Each row of a before or after table is a point. One or more steps were done to the points. Then noise was added and the rows were shuffled. The steps act on columns, c1 being the first. Write out the steps. A step turns or swaps two columns, mirrors them in a line or flattens them onto one, adds a multiple of one to another, or multiplies or shifts one. Angles are multiples of 10 degrees, from the lower column toward the higher: turns from -170 to 170, lines from 10 to 170 but not 90. Use the fewest steps. Two steps may share a column if one is a turn and the other turns, adds or multiplies; they go together, in the order done. Otherwise the lowest column goes first.
In the rows, zero is written as 128.

Before, 11 rows:
[[151 180  76]
 [100 150 140]
 [156 117 149]
 [188 189 112]
 [111  86  95]
 [137 159 153]
 [195 127 149]
 [114 126  69]
 [112 113 144]
 [110 142  66]
 [118  99 135]]
After:
[[195  13 135]
 [112 131 122]
 [147 160 159]
 [184  68 181]
 [110 206 103]
 [116 121 103]
 [135 107 167]
 [110 169  74]
 [159  63 122]
 [106 217 119]
 [ 93 168 153]]
Steps: turn c2 and c3 by 70 degrees; add -1.5 times c1 to c2

Before (11 x 6):
[[113 126 121 169  92  58]
 [139 148 138 151 138 117]
 [103 137 120 107 145 107]
 [ 83 146 127 126 133 127]
 [110 150 153 152 163 112]
 [110 151 119 203 172 149]
 [115 133 163 146 118  97]
 [107 108 163 116 140 135]
 [ 95 118  74 155 133 114]
 [123 144 135 133 131 101]
 [107 130 137 111  86 126]]
After (11 x 6):
[[113 129 101 192 153  59]
 [145 140 134 165 117 117]
 [112 144 144  96 125 108]
 [118 138 105 159 102  98]
 [ 99 117 121 110  91 134]
 [109 136  89  99 144 130]
 [131 144 128 135 122 101]
 [117 157 168 248 114 149]
 [ 95 160 134 128 126 128]
 [ 94 130 161 172 170 115]
 [118 151 148 168  85 109]]
Steps: turn c1 and c2 by -20 degrees; turn c3 and c5 by -120 degrees; multiply c4 by 1.6

Before:
[[ 69  72 134  86  98 100  93 176]
 [115  74 150 125 156 111 123 152]
 [165 140  71  92  56 164  73 129]
 [127 148 165 134 113 164  81 131]
 [144 120 116 127  48 223 122 155]
 [116 179 106  89 118 190  86  88]
 [153 175  54  75  72  94 173 149]
 [159 169  54 187 152 105 142 181]]
After:
[[154 202  99 144  56 121 134 134]
 [137 152 122 137  44 124 153 163]
 [119 181 154 110 112 132 118 133]
 [146 141  45 174 154 125 165 208]
 [ 58 129 149 117  94 126  72 202]
 [108 192 130 127 114 127 144  60]
 [143 140  99 141  75 125 213 161]
 [105  88 144 116 158 127  75 167]]
Steps: shift c1 by -10; add -0.5 times c5 to c2; turn c2 and c7 by 50 degrees; flatten c3 and c4 onto the line at 150 degrees; multiply c6 by 0; multiply c8 by 1.6

Before (11 x 9):
[[123 116 211  84 142  78 116  94  82]
 [ 89 196 118 149 142  89  78 165  96]
 [ 31 149 129 138 164 108 145 149  99]
 [ 46 148 122 131  77 146 121 183 180]
 [ 94 147 216 110 170 138  97 102  77]
 [121 142  76 132 164 145 146 147 162]
 [103 133 177  83 171  59  92  79  97]
 [ 85  78 107  85 140  65  97 241 162]
 [100 128  99 127 127 138 109 121  90]
 [114 136 127 187 152 135  73  81 121]
 [111 135 156 145 162  72 140 138  87]]
After, 11 rows:
[[ 94 201 120 146 134  79  72  88  98]
 [101 114  98 122 129 112 103 126  92]
 [ 82  91 108  82 173  45  89  27 159]
 [110 122 149 146 101  99 143 107  85]
 [ 29 145 131 137 101 103 147  92 104]
 [121 108 207  86 105 154 112 156  86]
 [105 129 170  88  66 106  77 145  98]
 [ 97 130 220 107  81 224  82 132  79]
 [119 133 127 186  81 135  56 159 125]
 [ 52 163 122 130 202 135 116 101 186]
 [120 154  75 135 104  89 152  94 163]]
Steps: add 0.3 times c9 to c2; add 1 times c3 to c6; turn c5 and c8 by -150 degrees; multiply c7 by 1.3
